Each row is a point. A path goes straight from each point to the next, and from the last back to the first. The post is the endless flat space through its rows: a point in 2 columns, a line in 3, a plane in 4, and so on, so that a path can go around it. How many times does the path go around the post? Going back the other way cancels.
(in the rows, 128 means zero)

Post, one row:
[[148 102]]
Path:
[[144 180]
 [185 148]
 [225  97]
 [159  72]
 [134  66]
 [ 84 101]
 [110 175]
 [110 161]
 [ 98  89]
 [114  87]
 [107 110]]
Times around: 1

Post (7 x 8):
[[139 144 136 177 157 129 141 126]
 [126 125  95  98   7 173 146  80]
 [141 133 106 131 168 128 120 143]
 [140 137  95 145  77 103 104 128]
 [143 143 165 119 171 110 146 109]
 [128 137 164 123 139 158 106  83]
 [135 146 114 145 171 117 130  77]]
Path, 15 rows:
[[160 126 105 120 129 146 133  99]
 [136 119 132 124 130 132 131 105]
 [113 105 135 125 146 107 141 104]
 [ 96 164 165 122 115 122 141 119]
 [137 151 120 125 101 160 156 146]
 [177 154  98  99 142 132 141 129]
 [164 127 110 127 132 141 109  87]
 [143 133  98 142 145  72 101  88]
 [110 126 116 144 150 140 152  76]
 [122 159 157 157 123 124 130 120]
 [141 161 122 153 127 122 118 118]
 [129 153 133 132 171 131 114  95]
 [121 136 112 119 129 120 158 114]
 [122  94 143 163 117 137  69 116]
 [146 127 145 124 112 137 133 107]]
Times around: 1

Post (17 x 18):
[[136 132 141 176 122 120 168 134  80 164  94 185 135 182 169 174 148  93]
 [135 120 155 138  81  39  76 131  82 164  60 155 161 142 167 138 160 135]
 [124 108 187 130  94  47 121  44 111 161  69 196  86 208 166 123 139  98]
 [127 136  37  89 162 184 139  83 147  74 161  47 142 109 162 114  96 113]
 [142 109 163 198 164  92  65 100 133 197  91 156 101 173 142 154 124 134]
 [124 118  72 179 105 161 147 128 145  62 148  99 124 108 113  61  62 111]
 [120 101 154 154  46 249 108  72 128 187 126 164 133 147 182 136  52 219]
 [122 111  99  97 121 163 124 110 125  83 226 145 139 120  93 142  64 153]
 [144 106 198 135 140 117  80  85  74 174  56 203 142 124 149 124 134  54]
 [143 115 170 134 114  88 136 110 193 171  64 189 173 152 146 152 120  99]
 [136 131 103 108 176 170 183 111 142  66 168  94 131  94  96  55 159 175]
 [130 117 161 126 139  84 100 136 115 137  25 222  67 136 177 171 116 129]
 [120 112 193 151  40 187 135  91 134 184 143 106  78  88 134 186  79 149]
 [115  99  96 155  19 225  93  68 147 195 123 183  89 117 108 169 131 160]
 [124 125 118 103 130 205 116 145 145  36 141  64 133 175  89 110 117 126]
 [145 112 168 138 110 111  89 142 150 145 139 182 101 148 213 109 164  87]
 [116 129  62  62 147 171 158 164 137 136 166  74 113 142  90  50  84 120]]
Path, 15 rows:
[[156 136 110 163 133 138 118 108 118 136 166 144  96 166 178  67 106  75]
 [124 154 137 136  84 141 145 104 126 150  75 182 143 118 193 118  88 153]
 [120 117 123 113  99 152  65 130 117 118 135 188 140 114 146 130 157 120]
 [ 88 119 150  81 135 124  75  94 112 130 142 133 144 123 161  98 120 122]
 [131 173  92 127  73 160 135  79 172 145 149 122 133 114  97 136 116 110]
 [132 127 125 131  97 161 101  98 144 131 160 124 105 174  82 118 115 125]
 [108 138 165 126 117 174 123  61 136 148 143 131 150 129 116 100 109 111]
 [ 64 110 122 152 120 159 132  93 137 129 135  99 104 159 139 104 116 101]
 [112  73 133 154 106 147 171 115 119 144 122 169 131 124 136 135  89 136]
 [131  76 111 134 102 139 147  97  75 114  76 194 138 123 188 119 118 116]
 [125  93 162 200 118 145 125  88 122 166 104 163 105  98 162 163 139 124]
 [ 95 125 134 162  95 151 124 110 170 153 157 173 145 158 161 127 106 121]
 [ 66  71 113 107  80  58 117 107 147 149 148 187  76 132 127  91 152 124]
 [144  92 133 155  91 155 104 144 119 182  82 153 150 114 102 127 125 118]
 [168 106 108 169 156 141 155  70 117 176 134 119  95 140 100 106 116 135]]
Times around: 1

Post, 17 rows:
[[148 117 110  87 114  88 111  97 123 150  62 198 139 134  99 104 195  99]
 [131 143 185 223 150 124 114 111 145 137 158 181 159 114 117 166 123 136]
 [123 133  68 132 154 120  97 111  95 106  73 172 195 135  83 117 152 125]
 [129  98  72 121  80  94 176 126  77 120 139 161  82 105 109 133 135 145]
 [119 111 128 106  29 138 150 118  82  87 157 166 150 163  79 143 127 110]
 [136 131 141 114 158  84 105  85  98 124 117 139 183 126  72 133 249 142]
 [101 102  99 130 128 111 104 168 151  82 115 128  78 102 192 181  77  54]
 [125 150 180 169 140 103  89  86 101 184 102 111 217 115 112 124 131 155]
 [122 102 102 112 102  98 190 101  98  95 167 160 144 114 134 134  82  59]
 [101 106  94 133  53 206 167  48  62 126 176 135 129 137  82  84 126  67]
 [134 123 128 110 126 144 139  95  65 158 184 162 173 239  72 101 177 137]
 [127 145 123 133 153 144  76 113 161 172 152 146 181  89 100 180  94 113]
 [140 140 148 209 156 100 136 154 180 162  98 100 164 106 103 203 101  95]
 [105 139 162 165 167 151 139 156 192 149 110 134 195  81 159 167 122 142]
 [128 152 207 158 191 131 150 100 111 161  78 139 158  79  92 196 113 146]
 [ 97 113 129 155 124 133 134 215 130 117 140 135 115  44 133 144  49  37]
 [144 127  87 122 117 114 115 121  67 160  91 182 178 121 135 165 199  94]]
Path:
[[ 92 127 157 180 109 148 137 113 121 177 119 155 151 100 112 152 153 106]
 [ 81 142 125 122 129 150 158 135  80 113 108 118 113  87 112 154  72 134]
 [122 148  98 165  93 117 158 162 109  95 127 119 170 124 111 120 128  76]
 [111 149 129  93 155 140 170 101  95 125 112 146 179 114 114 153 136 102]
 [147 146 102 124 120 157 135 127 107 129  81 180 162 140  94 150 118 112]
 [170  93 123 116 133 110 129 115 113 167 159 128 179 106 116 144 109 118]
 [135  95 140 143 132  93 146  95 122 170 130 207 178 144 147 166 181 113]]
Times around: 1

Post (17 x 18):
[[133  90 157 111  98 116 138 200 188 149 209 158 141 156 147 146  96  71]
 [138 106  91  98  58 134  73 211 161 127  71 205  98 152 138  51  72 164]
 [147 125 163  71 194 143 144 121 123 103  98  88  98  90 120 153  72 151]
 [167 137  62 142  74  63  90 100 164 132  73 151 188 169  94  57  38 171]
 [131  95 177  98  17 102 196 155 171 120 239 152  60 159 150 112  80 122]
 [138 102  66 107 139 120 155 134 167  76 112 159 103 118 134  75 125 125]
 [166 117  93 166  93 171 127  88 130 133  52 208 151 186 136 105  60 127]
 [124 120 153 152  53 100 201 180 173 167 161 147 125 110 116 156 134 152]
 [117 135 102  92  29  39 155 106 112 175 213 184 153 138 160 202 100 150]
 [133 105 156  54 152 167 140  66 154 155  89  71 111 155 104 177 161 117]
 [120  91 116 138 185 206  83  79 101 137 111  65 107 106  71 132 120 140]
 [ 98  83  84 124  63 102 151 183 218 153 194 154  31 144  89 171  30 107]
 [133  99 146  96 178 194 147  60 137 217 105 128 117  91 108 104 100  82]
 [ 91 106 110 128  72 128 160 135 222 193 230 133 101 141 191 179  72 163]
 [135 130 150  98 234 169 138  77 121 168 123 130  85 165  73 124 127 150]
 [ 97 110 148 139  95  56 172 142 124 189 176  92  80 160 189 162 105  95]
 [153 145  27 103  90 163 144 149 110 148  82 136 173 183 106  78  43 150]]
Path (10 x 18):
[[100 109 146  40  38 167 132 129 151 183 151 146  63 163  81 155  37 125]
 [109 127 128 168  60 164 146 124 151 159 109 191  72 123 165 123  92 107]
 [140 127  89 164 100 178 113 121 127 200 165  91  94 155  80  98  89 107]
 [158  83 150 161  39 178 129 147  93 187 161 156 103 151 147 140 114  72]
 [179 156 151 115 112 163 171 135 123 149 116 142 141 144 124  94 109 115]
 [ 97 116 154 109  49 139 115 113 214 150  96 147  44 142 118 140  90 192]
 [117  96  96 106  72 125 152 101 120 107 164 168 136 156 171 150  72 113]
 [131  70 187 123 136 132 165 118 139 197 126 111  82 134 170  98  83 133]
 [139  63  83 133 122 112 115 116 121 204 128 201 107 146 173 103  92 131]
 [ 85  52 130  88  78 109  97 140 144 142 146  98 111 131 125 110  74 132]]
Times around: 0

Post, 17 rows:
[[149  92  97 120 151 138  94 165  65 117 152 144 171 153  79 161 172 144]
 [129 131 124 128 137 149 152 218  99 161 133 114 169 128  86 186 172 139]
 [ 98 175 128 151 131  88 183 141  80 149 150 154 139  90  88 106 143  82]
 [ 69  95 159 154 192 114 106 151 149 117 149 155  73  85 132 115  98 167]
 [102  73  78 167  92 110 123 134  86 138 123 180 131 123 187 182 117 106]
 [167 148 158 108 130 147 153 194 125  92 151 111 188 110 127 136 141 129]
 [150  77 120  72 126  98 177 151 141 146 136 136 155  90 109 124 151 115]
 [168 155 102 144 106 140 159 157 127  98 163 158 164 180 113  98 137 116]
 [150 130  75 173  77 130 121 134 124  65  73 129 107 145 139 160 113 129]
 [128  80 131  78  94 168 173 100 119 130 124 202 157 104 104 139 125  78]
 [134 129 123 172 143 153 102  96 164 118  84 108 102  97 173 117 140 121]
 [117 121  93 114  71 156  63  97 110  99  83 139 148 189 112 175 118 147]
 [201 108 138 113  87 131 193 120 105 134  57 145 162 132 150 108 145  96]
 [154 110 130 144 123 126 123 154  89 139 189 134  99 123 162 131 107 106]
 [107 124 148 146 130 134 145  53 114 120 116 159 161 142  49 163  90 108]
 [182 166 146 172 108 170 126 123 142 102 114  90 149 111 127 110 151 195]
 [141  90 133 142 169 106 117 159 117 121 117  89 101 136 162 184 249 167]]
Path:
[[146 119 158 161 132 149 117 178  68 166 144 147 187 151 163 149 135  96]
 [126 101 103 111  83 108 133 112 100 131 137 124 109 176 138 106 149  87]
 [ 98 131 100 139 149 172 101 160 123  76 196 116 141 146 145 164 139 112]
 [128 106 156 101 211 129 139  92 136 136 193 130 105 133 114  87 122 107]
 [152  54  85 104 105 140 193 143  90 149 148 134 164 146  96 168 108  90]
 [ 85  80 134  78  49 119  91 104 131 104  86 147 102 161 135 148 105 131]
 [128 114 117 107  76 155 133 160 123 118 105 163 145 133  99 175 188 106]
 [164 143 139 139 120 112 132  78 127 158 135 165 104 124 142 122  95  93]
 [141  70 113 110 168 152 167 190  84 146 147 162 143  77 118 199 218 124]
 [ 69  90 100  95 149 110 222 161  89 152  86 179  97  68 136 161 140  75]
 [116  36  61 131 102 156 102 119 162 152 112 120 118 143 171 192 181 133]
 [156 107 173 131 156  71 110 118  75  73 126 131 155 146 108  94 158  69]
 [121 144 152 147 112 152 113 151 102 114 161 152 141 124 133 146 160 151]
 [141 121 134 130 162 140 160 202 159 165 161 160 167  71  88 155 103 168]
 [133 153  55 179 140  67 175 167  86  91 162 159 111 135 123 159 151 104]
 [131 197  91  99 129 131 116  93 121 176 143  33 144 130  98  80 206 123]
 [ 81  81  96  86 122 122 126 128 135 100 132 136 166 140 113 131 162  89]
 [171 129 105 147 105 130 118  86 134 114 117 132 122  92 108  59 114 101]
 [165 134  96 102 110 154 111 195 104  78  93 147 143 144 149 151 174  69]
 [178 107 108  94 109 123 178 146 139 123  94 166 116 110 143 178 144 108]
 [125 159 134 118 167 160 107 129 153 120 112 109 151 118  77 123 104 172]
 [120  67  97 106  82 166 109 147 127  70  63 165 113  84 160  86  54 163]
 [132  96 170  89 111 113 145 191 108 125 112  54 196 159 114 187 107 114]
 [114  62 123  77 131 151 137 112 119 161 169 137 135 167 135 185 212 120]
 [148 117 110  99 178 122 188 186 107 116 109 155 183 187 125 135 119  96]
 [139 139 136 153 159 123  90 164 132 112 149  72 130  74 123 219 174 202]
 [134  95  69 164 146  83  91 131  56 123 122 178 139  67  80 114 138 135]]
Times around: 2

Post, 17 rows:
[[175 155 108 149 151 104 140 155 108 120 133 187 111 142 155 170 103 159]
 [118 140 144 145 122 136 108 131  97 109 121 100 152 144  93 145  97  91]
 [126 164 166  81 142 127  74 140 135 110 109 181 142 123 100  80 145 124]
 [215 129 103 174 115 130 137 122 205 141  82 164 171 167 136  77  98 111]
 [158 119 161 164 117  94 140  93  58 108 142 120 104 139 130 159 169  96]
 [145 131 160 122 102 144 139 117  88  79 133 178 143 109 104  90 128 104]
 [175 119 121 119 171 103 123 125 103 104 196 129  94 123 141 145 118 122]
 [115 117 133 129  83 123 135  93 164  70  71  99  91 153 130 165  72 125]
 [120 128  36 158 110 134 224  76  97 136 111  93 136  97  65  86 142  84]
 [ 74 117  93 150 157 145  44  92 135 165 168 163 157 171 174 162 105 122]
 [118 108 110 162 186 125 102 134 146  87 145 188 173 152 169 141 129 185]
 [ 87 150  85 160  93 101 123 147 149 134 156  89 157  92 206 145 121 131]
 [137 116  78  94 142 124 200  70 115 143 162  82 165 191 117  79 154 170]
 [137  68  83  89 134 127 107 169  67 134 132 112 174 154 103 119  94  97]
 [149 103 128 137 100 134 120 154 101 124 120 123 118 106  96 125 115 161]
 [128 136 147 179 121 129 180 119 105 106 139 125  76 172 132 105 126  70]
 [136 115 176 148 129  99 171 115 125 139 151 152 129 153 122 154 133 104]]
Path:
[[ 88 134 139 196 113 157 149  93 172 137 116 143 154 146 144  95 146 106]
 [115 142 142 132 111 144 173 167 124 100 125 183 126 110 115  93 162 123]
 [174  92 166 118 103 113 116 137 159  52  86 116 116 141  82 165 126 140]
 [130 181 127 166 160 121 125 166 130 137 155 147 108 111 133 181 105  86]
 [ 80 149 146  94 138 139 152 125 106 127 111 143 128 102 128 139 137 107]
 [115 124 223 116 173 102 157  93 119 104 151 149 155 128  83  94 167 106]
 [142  49 135 128 105  75 135  45 131  56 135 144 153 139 179 126 131 137]
 [ 81  90 135 123  83 116 141 107 138 127 122 125 176 147  74 115 149 167]
 [145 138  56 131 150  97 137 165 126 129  93 140 108 154 148 139 160 127]
 [155 157 112 230 152  85 104 120 128  90 162 124 172 249 228 150 155  70]
 [197 130 156 128 123  53 114 148 110 111 128 207  85 124 104 136 157 151]
 [ 87  48 104 136  98 105 109  80  87 117  49 157 125  96  55 117 137 179]
 [ 95 140 127 124 127 128 139 103 121 122 139 144  96  83 131  97 115  85]
 [155 162 133 105  93 159 194 181  80 143 123 161 123 116 149  95 102 172]
 [124 127 163 102 159  96 135 119 136 150 151 132 181 127 102  64 189 146]
 [144 116 136 152 128  80 124 162 129  95 117 159 123  97 111 154 101 170]
 [184  98  83 131 162 108 102 191 147 196 137 187 200 156 118  79 142 134]
 [170 121 120 122  85 115 118  96 106 106 124 113 148 143  77 179  94 101]
 [141 140 146 127 159  74 131 130 145 140 193 120 135 175 161 128 115 140]
 [ 89 114  89 132 142  92 214  97 124 162 155  96 134 164 120 121  72  78]
 [173  49 109 160 179 150 106 163 105 173 137 167 141 183 157 104 104 116]]
Times around: 0

Post, 17 rows:
[[132  75  81 170 145 140  39 115  64 140 194 110  80 136 133 131 114 152]
 [ 99 148 141 168 137 190  65 131 172 138 124 198 204  66 119 100 145 139]
 [137 101 155 157 148 194 109 161 143 165 137 151 187 117 127  27  93 174]
 [ 95 122 142 159  78  96 164  53 110 154 101  69 136 156 115 165  59 118]
 [121 101 127  80 150 102 225  91  98  98 188 130 175 115 116 159 114  29]
 [128  71 134 130 127  71 124  95  67  76 170  39  78  63 180 141 137 119]
 [125  75 185 131 122  66 190 100 114 111 151  98 169 157  72 166 177 111]
 [117 111 140 155 125 249  83 200 171 156 126 111 150  93 112 122 107 145]
 [130 127 162 157 182 179  55 179 111 165 125 128 164 135 197 137 129 149]
 [114 106 175 122  84 129 176 109  71 140 156 139 142 105 115 177  94 162]
 [104 104 178  99 160 176  92  89 180 146 119 135 171 108 106 131  78 175]
 [ 74  94 136 155 117 183  91 172 212 164 147 182 160 145 166  92 112 192]
 [118 140 116 149 197 184 103 174 134 128  98 159  99 111 131  81 146 167]
 [135 146 129 122 131 193  57 172 119  58 138 136 130 152 157  86 118 140]
 [146  88  80  51 107 130 181 129 104 110  98 104 200 130 137 138 166 117]
 [141  80 158 129 141 134  77 214 149 152  80 175 167 104 117 110  71 145]
 [120  94 170  54  89 141 156  83  94 145 100 130 129 126 127 120 161  36]]
Path (20 x 18):
[[143 120 167 106 172 149 136 126 178 130  69 108 117  72 130 128 171 140]
 [115 103 186 100  88 116 145 120 145 130  96 109 105 121 125 134  77 157]
 [ 81 131 114  88 186 169 143 103 172 162 122 114 144  99 153 101 148 106]
 [ 81  92 201 102 127  80  87 166 142 139 136 144 135  96 141 116 136 143]
 [ 85 122 126  80 158 187  92 156 106 125 113  82 125 120 224 106  89 165]
 [ 92 151 122 172 116 190  87 124  92  97  83 134 168 117 146 158 159 111]
 [ 86  92 141 114 116 165 112  75 128  97 110 133 174  97 149 116  84 171]
 [ 51 149 130 133  73 176 145 102 120 135 118 118 156 106 132 136 171 159]
 [ 95 167 105 103 128 155  78 152  68 159 131 154 104  98 153 115 122 123]
 [188 155 107  87 120 184  84 112  75 138  67  90 171 135 115 112  40 124]
 [173  56 202 117 123 166 107 116 173 163 124 134 191  68 151 113 150  83]
 [160  89 127 134 155 173  67 152 149 117 120 206 145  96 170  92 107 130]
 [152  82 129 123  68 138 141 104 152 167 123 170 142  94  75  72  72 160]
 [134  59 177 173 104  87 173 134 156 109 156  99 245 166 165 159 118 165]
 [ 98  53 159 146 146 120 133 140  80 173  49 115 107 149 131  85 148 122]
 [ 51  57 181 125 129 107 147  98 191 127 166 108 153 133 123 118 170 129]
 [120 163 144 100 121 177 129 151 153 134 125  93 147  75  86 100 128 129]
 [105 160 137 115 102 165 149  91 125 110 164 189 146 132 106 122  87 140]
 [180  88 117 129 104 154 144 155 103 119 118 102 164 126 179 121 120 176]
 [103 109 128 142  92 203 173 144 147 115 141 116 130  99 124 146 109 135]]
Times around: 1

Post, 17 rows:
[[113  79 110 146 173 125 155 144 136 185 151 135 156 135 122 143  86 151]
 [128 161 132 123 133 156  99 127 164  88 127  90  84  95 131 128 139 120]
 [154 129 112 104 145 149 115 115 136 180 144 123 168 206 124 164 135 140]
 [ 66  92 128 166 157  94 175  77 177 100 161  91 147  71 121  93 141 135]
 [161 115 118  98 202 128 177 150  98 218 163 118 137 138 142 187 144 147]
 [156 167 111 116 128 141 163 140 161 176 107 114 153 143 134 136 109 121]
 [137 138 150 112 132 130 143 118  92 168 133 131 130 129 104 163 137 177]
 [180 152 154  89  87 192 167 151 145 132 167 127 137 153 143 160 139 137]
 [134 114  94  85 148 109 149 142 133 168 174 155 123 156 169 158 106 162]
 [103  98 168 146 136 116 132  60 135  85 134  88  72  98 138  71 101  86]
 [207 132 103  99 103 151 128 166 150 146 119 137 109 135 119 118 151 108]
 [105 134 139 148 108 119 136 147 130 198 165 139 118 137 132 161 131 111]
 [146 142 150 124 156  90 155 184 122 151 128  96 158 185 147 142 120 157]
 [ 82 143 134 116 126 143 108 115 113  84 156  89 137  60 132  77 112  64]
 [ 88 133 157 104 143 181 138 116 152  76 103 104  96  94 151  76 162  89]
 [161 156 120  70 113 168 152 161 148 177 167 120  96 156 118 108 123 127]
 [101 155 151 186 181 140 132 112 125  92 161 162 132 117 129  78 132 112]]
Path:
[[126 139  59 145 199 148  78 136 133 141  84 128 111 114 125  41  82  96]
 [182 148  90 122 126 185  62 107 122  96  71 119 153 209  98 139 189 137]
 [153  95 148  78 118  74 188 127 126 158 100   7 116 111  82 131 134 166]
 [153 101 160 139  38 152 116 155 139 120 152 149 150 202 107 121 103 101]
 [137 130  98  74 208 122 137 114  94 145 163 115 134 135 151 218 164 130]
 [ 91 105 165 128  59 122 200 147 241 168 161  55 208 104 120 150  70 105]
 [ 96  98 140 103 144 154 106  81 195 135 128 113  60 111 167  88 115  81]
 [144 166 165 193 181 145 151 116 149  83  87 113 212 173 136 109 164 160]
 [ 95 113 139 140 204 144  68  90  55 151 141  86 105 155 131 134 144  99]
 [125 119 130 156 128 133 213 125 172  86 156 159 106 105 174 134 169 118]
 [115 185 181  43 160 185 135 114 172  66  92 105 132 229 212 148 149 100]
 [112 172 219 150 109  83 132 163 114  79 187 103  53 127 171 111  63  99]
 [115 108 113 119 133 143 118  79 145 199 177 120 132  87 102 160  88 117]
 [143  92 113 114  80 143 126  79 167 154 132 112 124 131 111  81  83 143]
 [142 134 141  89 142 137 163  82  79 151 115 119 117 111 123 136 203 152]
 [108  53 104  39 109 201 159 176 106 138 141 101  91 127 122 102 136 102]
 [115 191 136 174 167  94 143 102 138 107 151 138 184 141  99 138 176 149]
 [178 158 133 106 212 173 129 126 142 153 128 125 116 110 120 136 136 103]
 [132 127  79 135 193  88 136 128 180 157 148 184 211 162 184 117 123 133]
 [159 187 151  91  87 178 186  95 209 100 111  67  92 112 109 106 166 203]
 [ 65 116  95  52 110 186 184  79 166  66 135  40 107  27 133 105 169 163]
 [195 101  99  60 127 140 173 170  94 163 140 146 173 180 110  99 149 115]
 [183 188 126 145  84 157 117  85 188 135 160 145 152 195 105 124 144  93]
 [113 142 127  73 138 104 139 120 162 108 150 113 179 149 169 136  73 112]
 [107 131  93 151 108  96 138 201 220 175 174 133 133 104 172 118  32  95]
 [134 125 132  60 107 140  81 210  74 182 139  78 118 131 158 169  23 119]
 [114 158 143 152 145 104 128 159  96 119 139  86 132 144 104  69 109 125]
 [140 151 138 121 172 155 168 155  57 124 150 174 169 120 139 119 130 128]
 [ 75 143 152  46 156 147 187 141 173  83 136  83 100 111 196  99 124 114]
 [148 126 169  93 130 103 148 113 188  76 106 109 106 181 162  65 116 115]
 [141 125 193 103  92 218 140 136 130 122 166 186 123 182 136 160 166 178]]
Times around: 5

Post (17 x 18):
[[166 176  65  73 156 143 143  97  90 112 123  83 145  98 146 207 115 137]
 [132 151 141  83 159 127 108 117  54 111 154 130 127 208 136  74 154 107]
 [117  77 149 126 128 185 140 143  89 136 125 128 133 117  78 112 153 150]
 [ 83 150  29 183 203 107  81 156  73 126 146 191 169 200  54 174  85 162]
 [191 110 135 132  59 174 135  73 165  37  83 111 141 118  98 115 158 104]
 [128 137 142  74 144 105  91 177 150 148  94 190 132  46  55  86  98  78]
 [162 134 141 157  91 200 126  96  36 136 136 132 138 119 145 117 146 123]
 [ 86  82  92 130 146  80 155 184 108 103 149 114 142 132  98 124 104  67]
 [ 93 122 134  86 108 154 137 128  68 128 143 122 116 137 123  90  98 132]
 [133 128 160 115 165 112  87 185  99 137 181 163 166  74 142 115 155 164]
 [ 98 111 114 109  77 141  98  80  59 150  92 162 157 105  86 127 169  92]
 [146 108 140 114 128  75 111 111  88 164  93 156 114 111  96  44 140 143]
 [123  79 186 133 105 141  90  65 115 139 110 130  98 146 136  85 127 130]
 [150 133 118 103 108 148  93 124  77 131  78 106 104 132 154 115 127 141]
 [ 88 160 156 183 126 125 154 161 181 145 177  66 109 130 105 144 200 188]
 [171 122 132  83 105 125 100 128  60 162 131 109  81 157 109 140 100 151]
 [ 99 125  88 131 132 121 130  91 127 101 145 122  67 119 103 114 192 112]]
Path (30 x 18):
[[150  86 137 154  84 165 144 110  83  84 144 122 154  63 164  66 114 102]
 [ 82 138 118  93  93 159 114  72 121 167 131 115 135  28 143 137  81 133]
 [ 93 189 101 128  85  80 131  64 121 160 164 141 143 115 139 143 125  86]
 [140 104 110  84 126  60 153 130  59 112 155 159 139  69 162  55 212 130]
 [131  77 183 139 146 126  69 133 108  95 104 194 112 206  44 100 153 136]
 [107 154 162 100 131 142  59 112 124  87 144 128  85 152 146  69 166 151]
 [109 171 116 145  75 118  77 118 136 124 164  96 135 121 139 191 116  76]
 [129  96 118 148  84 165 111  66  78 145 155 145  71 187  65 108 212 176]
 [ 77 155 129 151 111 134  63 141  43 189 181 153  99 128 172 145 209 151]
 [131 135 150 151 107  61  99 176 155 115 119 199 213  52  94 117 114  84]
 [151 135 131  90 111  94  86 142  62 120 175 142  93 110  93 141 146  91]
 [161 111 131 135 136 187 135 159  59  67 103  79 138 102 176  48 163  48]
 [162 110 120 119  76  88 153 126 151 120 140  82 102 170  46 128 205 114]
 [ 91 153 163  40  82 114 129 147 164 147 105 142 175 122  53  87 118 121]
 [ 56 149  90 133  63 167 101 117 176 115 159  60 124  94  95 215 210 137]
 [ 92 196 111 113  97 214 164 170  75 163 105  82   7  68  87  35 129 164]
 [ 86 186 122 107 176  79  84 211  53 138 102 132 120 168 162  61 139 168]
 [ 80  98 189 127 150  63 141 173 137 115 193 149  96 129 151  76 127 110]
 [169 117 122  89 145 193 171  77 133  86  99  96 168 166 146  99 130 183]
 [181 107 101  99  98 171  95 157 118 125 124 115  63 111 113 104 117 117]
 [121 216 100 105 135 137 135 133  89 120 112  89 215 173  93 151 165 108]
 [133 203 164 153  45  74  56  96 126  85 126 141 180 198  92 156 125  64]
 [115 126 191  83 137 135 117 114  73 114 134 153 189 164 135 133  44 143]
 [161 125  78 136 159  98 154 105  96 164 135 182 110  73  72  96 152 132]
 [154 109  88 152  88 103  88 183 106 131 159 166 137  86 124 104 163 157]
 [ 55  73 115  85 143 191 113 195  95 126  97  77 134 122 114  97 125  97]
 [143 214  74 170 106 103  33 165  65  71 164 126 191 159 103 228 167 175]
 [ 98 100  95 144 131 140 178  87  48 130 156 163  84  37  96  91 158 202]
 [119 114  50 117 204  76 177 184  76 157 148 168 130  66 106 105  68 156]
 [108  89  43 151 138 119 156 194 104 123 174 129  84  70  96 153 128 165]]
Times around: 1
